Rows are points. Any point is a mix of the corners, with weights that add up to 1. It lies inside the corners' shape when no weight is negative. Is each point inside? If not, which corners have a negative weight?

Corners:
(1): [ 42.6 -15.1  14.9]
(2): [-11.1  34.5  -5.1]
(3): [  9.8  -9.3 -14.9]
(4): [-23.2  21.4  -5.5]
Points:
[25.7 -9.0  2.7] -> inside
[-9.4 30.3 -4.8] -> inside
[-20.5  18.9 -11.7] -> outside (1)
[-21.7  24.7  -9.5] -> outside (1)
[-11.2   8.5 -16.0] -> outside (1)
[-9.5 30.1 -4.8] -> inside
[-13.5  22.9  -4.5] -> inside
[23.2 -9.0  0.3] -> inside
[-7.1 12.7 -1.3] -> inside

Corners:
(1): [ 10.0  -1.3  40.8   3.5  13.2 -11.3  -4.5   3.8 -15.2]
(2): [ 10.7  -1.8  25.2  -4.5 -22.4  -5.6  22.1 -11.8 -13.2]
(3): [ -4.7   8.1  -7.8 -13.2 -11.8  16.4 -12.2 -58.5 -10.6]
(4): [  3.4  32.4   2.2  20.8 -19.5  -4.1  -0.4   3.8 -15.7]
(5): [14.5 43.1  0.3 15.8  4.6  0.3 -1.6 -7.6 40.1]
(6): [-24.8   3.2   4.6   8.3 -16.2  -6.0  -6.3   7.6  55.8]
(7): [-16.6  -8.1  -7.2  -0.1  28.2   5.0   8.6  14.3   7.4]
(8): [  7.8  -0.9  13.9  -2.0 -10.6  18.6  -8.4  12.8 -26.8]
(9): [ 25.4  -9.5   0.7   5.1  -7.7 -13.0 -12.5 -33.4   5.8]
(10): [-20.7 -13.5 -27.3 -94.9 -14.0   1.8 -23.3  30.6 -13.8]
Points:
[  6.0   8.9   2.0 -11.3  -2.8   0.8  -1.1  -1.4 -11.1] -> outside (6)
[-1.2  2.8  3.6 -3.0 -0.3 -0.3  4.2  0.2  0.2] -> inside
[ -0.1  14.5   8.9  -2.2 -16.4   5.3  -7.8  -8.7  -1.3] -> outside (7, 9)
[ 14.2  -3.0  25.6  17.2 -25.0   3.8  -5.9 -25.9 -15.8] -> outside (5, 7, 10)
[  2.6  12.1   5.2  -2.3 -13.0  -0.6  -0.8   0.2  -5.9] -> inside
[  4.3   1.3   3.4  -5.2  -7.8  -5.6  -5.1 -17.8   6.4] -> outside (8)

Corners:
(1): [  2.0   7.5 -26.1  16.7  -6.2  12.9 -32.8 -40.6 -26.1 -38.5   4.7 -16.5
  -8.4   7.9 -12.4  -1.5   4.7   3.1]
(2): [-15.6 -21.6 -33.0   2.2 -18.5 -12.4   4.3 -64.1 -28.7  -4.2   9.5  -6.3
  76.0  11.9   6.6  -2.6  -1.1   0.1]
(3): [  6.1 -20.6 -10.1  -7.2  26.1  12.2  26.3   3.4  -7.8   2.3 -11.8  -5.0
  -9.9  10.9  -5.4  -0.7  16.5  -7.0]
(4): [-15.1 -26.6 -14.3  25.9 -22.0 -39.9  17.2  22.6  10.9  -9.5 -24.8  -7.0
 -11.4  10.5   6.5  42.6 -26.0   2.4]
(5): [ 37.0 -21.2 -12.4  18.5   8.0  -7.1  -0.2   0.0 -47.6   7.1 -14.4  -1.7
 -20.6 -13.0 -19.0  12.0  30.4   6.9]
(6): [-17.6   7.6  27.9  11.6  -4.2  -8.9 -10.4  -1.4   1.4  -7.9  -0.1  -3.1
  -2.7 -13.4  11.3  -0.4  -4.6  12.9]
(7): [-14.7  17.4  43.6   2.1 -15.7   7.2  -2.8 -20.5  13.3   2.4   2.5  16.6
  -0.5 -45.8 -23.9  14.3   1.7  -2.9]
(8): [ 40.0   2.0 -25.8  11.9  -8.9   0.4 -28.4   1.8   7.5 -34.0  -6.7 -22.5
  27.9  16.1  -5.7   6.8 -21.2   7.1]
(9): [ -5.7  52.4 -17.6  -9.8   9.5  19.4   1.4   5.5  31.6 -14.8 -40.6 -11.4
 -18.3  11.9  -9.5   3.7 -22.9  29.2]
(10): [ 43.1 -16.1 -14.1  22.8  10.1  23.1  -6.7   2.2   4.2   4.8  -0.7 -11.0
  -1.8   0.8  23.7  -9.2   8.4 -11.4]
(11): [-20.5  23.7 -22.4  19.7  23.1  -9.9  -5.6  13.3   6.2  -7.7  10.1 -19.1
  -2.0  -0.4 -16.2   9.7 -20.5   8.4]
(12): [ -2.8   0.0   4.6 -23.3 -32.5   0.3  -2.7  -3.2 -14.5   6.5 -12.2  29.1
 -10.0  -2.1 -11.7   8.1  36.9  -8.9]
(13): [-17.4 -33.1 -11.3  -5.1  12.0   6.7 -20.1 -22.4 -32.3   3.5  -6.1  36.4
 -23.7   2.2   4.9  -7.4 -10.7 -13.9]
(14): [ -7.1  -1.3  10.6  24.6  -2.1 -24.2 -12.8 -20.4  -5.3   7.0  -5.6  27.0
 -10.4  11.5  -9.4  17.8   6.2 -12.7]
(15): [-19.4   8.6  39.3  17.6   3.6  12.0   0.9   2.9  -2.5 -34.5  -6.6  94.9
 -26.7 -41.1   2.6  19.8  25.4   1.0]
(16): [ 14.3 -15.8 -15.6 -14.0   5.4 -12.8   4.1  -7.1  11.2  13.0   1.2   6.6
  -0.9   8.3  20.7  21.1  -1.2  24.6]
(17): [ -4.3 -18.3 -22.9  10.2   6.4 -61.1  16.2  -4.7  10.3   1.8  -4.1  -9.9
 -25.3 -15.9  -5.2  -2.1  -4.2   7.0]
(18): [-30.9 -23.2  20.6  34.3  20.0  24.6  16.0   8.4  12.3   6.8  -7.0  -8.1
 -11.7  -3.4 -11.8   4.9  -1.8  28.9]
(19): [ -3.9   8.2 -12.8  -0.8 -18.5  13.7  34.7  -6.6  11.8  12.5  -9.2 -18.1
   1.9  17.1 -18.1   2.9 -26.7  13.6]
Points:
[  1.2   0.5 -11.7   8.0   1.2   2.1  -8.2 -10.4  -6.5 -11.4  -5.9   0.7
  -5.6   1.8  -5.6   5.5  -3.1   5.7] -> inside
[ -2.6   6.6  -2.8   8.3  10.9  21.0  -4.0 -13.3   5.7  -8.8  -4.9  13.9
  -1.3   2.1  -2.3   1.5  -7.9   5.2] -> outside (4, 5, 6, 12, 17)
[ 0.2 -2.8 -2.2 10.2 -2.2  1.1  2.6 -6.4  0.8 -2.3 -4.8  1.6 -1.0 -0.3
 -0.1  4.8 -3.0  5.0] -> inside
[ -4.0  -0.4  -2.7  11.9   0.5  -6.0  -0.4  -4.8  -1.6 -10.3  -8.4   3.9
  -5.7  -4.1  -5.9  10.4  -4.8   9.0] -> outside (10, 12)
[-0.5 -5.0 -1.7 12.5  3.6 -3.2  2.3 -7.0 -0.6 -4.1 -5.4  2.9 -3.7 -4.3
 -4.1  8.7 -2.6  5.7] -> outside (12)
[ -2.5  -3.6   4.8   9.5   5.4  -4.0  -3.4  -3.7 -10.7  -5.2  -2.5  16.0
 -15.3 -11.4 -11.3   8.7   8.5   4.4] -> outside (2, 4, 9, 10)
